Each point is reached from the start by the listed moves, each made once or not at all, plus a little noise. Say if it took an odd or an even number of moves. Then give how often each move was made.

Moves:
(1): [ 31 -20  27]
(2): [-1 25 28]
(3): [-36  -9  27]
Start: [-1 -7  3]
Points:
[-36 -15  27] => odd (0, 0, 1)
[ 30 -25  33] => odd (1, 0, 0)
[ -5 -36  60] => even (1, 0, 1)

Moves:
(1): [ 44   1   5   7 -25 -25  -4  18  13  20  -5]
(2): [ -2  18  -9  20  -2  -6  -4  -9  -2  -7 -16]
(3): [-11  -4  30   7 -13   4   0  -9  -1  10  -9]
(4): [ -5 -45 -21  32   9   0  -8 -14  -3  10  -6]
(5): [  7   8  10  -3  28  -5   9   0  -5  11 -10]
(6): [ 14  -2  -4  -6  -4  30  -7 -14  -9   7 -16]
(7): [ -1  -4   2   0 -11   6  28   7  -5  -2 -15]
(8): [ -4  13   2  13  10  18   5  32 -14   5  13]
Start: [ -8  -5  19  -1 -11  -3  10 -17  12  23  15]
Points:
[ 42 -36  -7  51 -43   5  14 -31   6  50 -43] => odd (1, 1, 0, 1, 0, 1, 1, 0)
[  2  -2  31  -5   7  -1  47 -10   6  33 -13] => even (0, 0, 0, 0, 1, 0, 1, 0)
[ -7 -17  47  -1 -38  35  30 -33  -4  37 -26] => odd (0, 0, 1, 0, 0, 1, 1, 0)
[-15 -14   4  60  24  10  39  -1 -17  40 -21] => odd (0, 1, 0, 1, 1, 0, 1, 1)
